Each point is reached from the start by the listed moves, each made once or not at all, plus a little noise. Is the number of moves made odd or even? Then give how often each move was made.
In the rows, zero is written as 128.

Moves:
(1): [165 123 114  97 107]
(2): [104 157 150 109 126]
(3): [154 115 171 111 153]
Start: [123 132 148 109 143]
Points:
[126 148 214  73 165] -> even (0, 1, 1)
[164 145 200  42 145] -> odd (1, 1, 1)
[124 132 146 108 141] -> even (0, 0, 0)
[100 161 170  92 141] -> odd (0, 1, 0)

Moves:
(1): [164  89 117 123 159 117 142 127 109 119 160 117 147]
(2): [145 166 136 142 174 134 143 127 160 105 134 116 134]
(3): [116 133 162 124 124 144 130 136 127 140 140 139 135]
(4): [139 124 138 178 147 147 120  63 112 121 128 110 109]
(5): [113 102 139 133 159  82 106 121 123 134  92 146 148]
(6): [105 123 128 103 161 147 159 108 107 123 115 123 115]
(7): [111 114 123 142 126 103 204 102 123 163 123 148 140]
(8): [117 131 121 154 146 143 130 153 119 146 147 104 114]
(9): [128 116  94 131 132 153 118 114 175 160 144 126 121]
(10): [167 160 128 102 126 125  95 118 111 172 126  91 116]
(11): [ 98 174 100 123 126 139 116 132 102 126 166 117 149]
Start: [118 184 107 164 145 106 164 143 107 104 115 135  95]
Points:
[113 126  84 197 188 127 249 135 120 191 189 124 115] -> odd (1, 0, 1, 0, 0, 0, 1, 1, 1, 0, 0)
[ 62 221  50 218 242  94 212 127 142 171 154 123 133] -> even (0, 1, 0, 0, 1, 0, 1, 1, 1, 0, 1)
[144 221 126 157 217 105 117 120 160 175 110 113 112] -> odd (0, 1, 1, 0, 1, 0, 0, 0, 1, 1, 0)

Moves:
(1): [165 118 137 146 147 137 137 135 120 137 120 121 147 128 134 128 129 130
 131 124 122 158 116 119 127 142]
(2): [150 141 119 134 138 118 130 140 150 127 123 127 139 132 133 133 120 134
 146 140 124 103 133 127 133 121]
(3): [117 141 157 122 148 142 120 123 131 132 134 123 120 129 114 110 112 132
 116 127 134 143 117 138 115 143]
(4): [121 130 136 157 109 133 132 137 140 105 115 115 139 128  98 128 113 148
 127 123 119 115 122 123 120 126]
(5): [135 129 126 134 167 138 117 122 112 132 127 120 122 142 114 121 129 128
 141 133 145 121 119 128 134 122]
(6): [123 168 109 119 135 162 145 152 110 131 134 122 121 126 130 138 121 131
 122 125 106 142 132 127 138 109]
(7): [122 136 127 127 138 112 154 113 128 125 120 111 115 135 117 137 126 134
 128 108 137 109 115 100 122 131]
(8): [114 114 132 124 147 110 139 157 144 132 133 129 131 111 133 129 118 120
 121 120 127 129 130 116 130 119]
(9): [116 113 120 144 137 156 136 111 160 132 141 111 109 120 110 119 124 113
 133 117 128 136 124 120 125 128]
(10): [153 138 140 149 136 122 136 143 110 161 143 142 127 126 125 120 146 133
 137 117 153 128 117 134 145 144]
(11): [139 128 119 153 137 128 141 112 133 124 157 109 140 132 133 127 121 123
 112 122 134 140 140 116 124 105]
(12): [109 138 135 150 133 140 121 133 108  85 142 162 141 103 133 125 123 124
 163 121 147 127 120 139 109 129]
(13): [117 116 130 108 142 133 122 120 130 112 134 134 170 146 126 143 113 125
 128 127 125 115 121 125 125 131]
(14): [137 126 138 139 121 119 130 137 145 110 140 137 121 155 118 123 126 120
 114 139 147 141 125 130 133 131]
(15): [119 122 131 140 117 133 118 131 128 130 122 115 120 147 148 127 105 120
 136 128 136 120 118 117 134 124]
(16): [113 129 123 136 142 121 124 133 125 135 116 138 128 135 142 166 116 147
 127 143 137 132 128 114 137 133]
(17): [113 127 153 134 132 138 144 114 126 124 123 134 137 132 153 152 149 144
 116  99 107 149 129 150 137 109]
(18): [127 118 114 127 149 128 133 114 134 120 120 129 141 123 133 122 114 173
 122 117 120 150 102 124 131 145]
(19): [128 130 124 130 116 124 136 133 138 141 144 112 122 160 122 128 145 147
 141 138 109 140 147 152 106 133]
(20): [124 126 137 130 126 145 146 136 116 124 120 147 147 139 129 111 142 143
  93 159 131 127 145 110 122 133]
(21): [120 146 135 111 119 110 130 120 127 134 136 105 133 124 134 140 135 136
 144 129 155 141 117 110 138 124]
(22): [105 144 105 138 135 120 140 125 145 128 106 132 137 114 126 126 128  96
 128 132 134 154 123 161 141 139]
(23): [132 125 126 140 132 133 120 138 129 119 130 134 133 133 133 120 123 124
 134 121 130 129 156 117 131 130]
(24): [142 120 129 113 130 137 132 157 130 130 127 114 105 109 134 124 116 146
 108 105 153 117 140 162 113 126]
Start: [ 99 136 164 160 121 128 131 108 149 142 132 116 150 115 117 123 123 117
 147 109 107 153 144 135 131 122]
Points:
[ 61 149 181 207 218 191 182 189 129  78 197 142 204 175 152 167 101 176
 104  96 142 198 211 156 106  67] -> odd (0, 0, 0, 0, 1, 1, 0, 1, 0, 0, 1, 1, 1, 1, 0, 1, 1, 0, 1, 1, 0, 0, 1, 1)
[111 187 186 249 245 163 215 175 147 135 112 113 185 137  60  72  86 164
  97  89 149 235  99  98 158 172] -> odd (1, 0, 1, 1, 1, 1, 1, 1, 0, 1, 0, 0, 0, 1, 0, 0, 0, 1, 0, 1, 0, 1, 1, 0)
[112 147 189 169 221 146 119 143 151  94 133 123 226  99 154 154  44 207
 186  83 175 189 115 131 113 167] -> even (1, 1, 1, 0, 0, 0, 0, 0, 0, 0, 0, 1, 1, 0, 0, 1, 0, 1, 0, 0, 1, 0, 1, 1)
[ 95 180 134 205 198 151 216 168 142 110 147  90 163  47 134 133  82  96
 136  42 145 206 136 151 112  99] -> even (1, 0, 0, 0, 0, 1, 1, 1, 0, 0, 1, 1, 0, 0, 0, 0, 0, 0, 0, 0, 0, 1, 0, 1)
[131 195 191 226 214 164 189 187 155 101 155 111 191 157  85 154  52 248
 167  72 149 183  86 157  94 174] -> even (1, 1, 1, 1, 0, 1, 1, 0, 0, 1, 0, 1, 1, 1, 0, 1, 0, 1, 1, 0, 0, 0, 0, 1)
[ 34 181 194 196 202 212 152 125 158 116 177  74 104 156 138 156  75 213
 167  65 169 248  99 182 117 113] -> odd (0, 0, 1, 0, 1, 1, 0, 0, 1, 0, 0, 1, 0, 1, 1, 1, 1, 1, 1, 0, 1, 0, 0, 1)
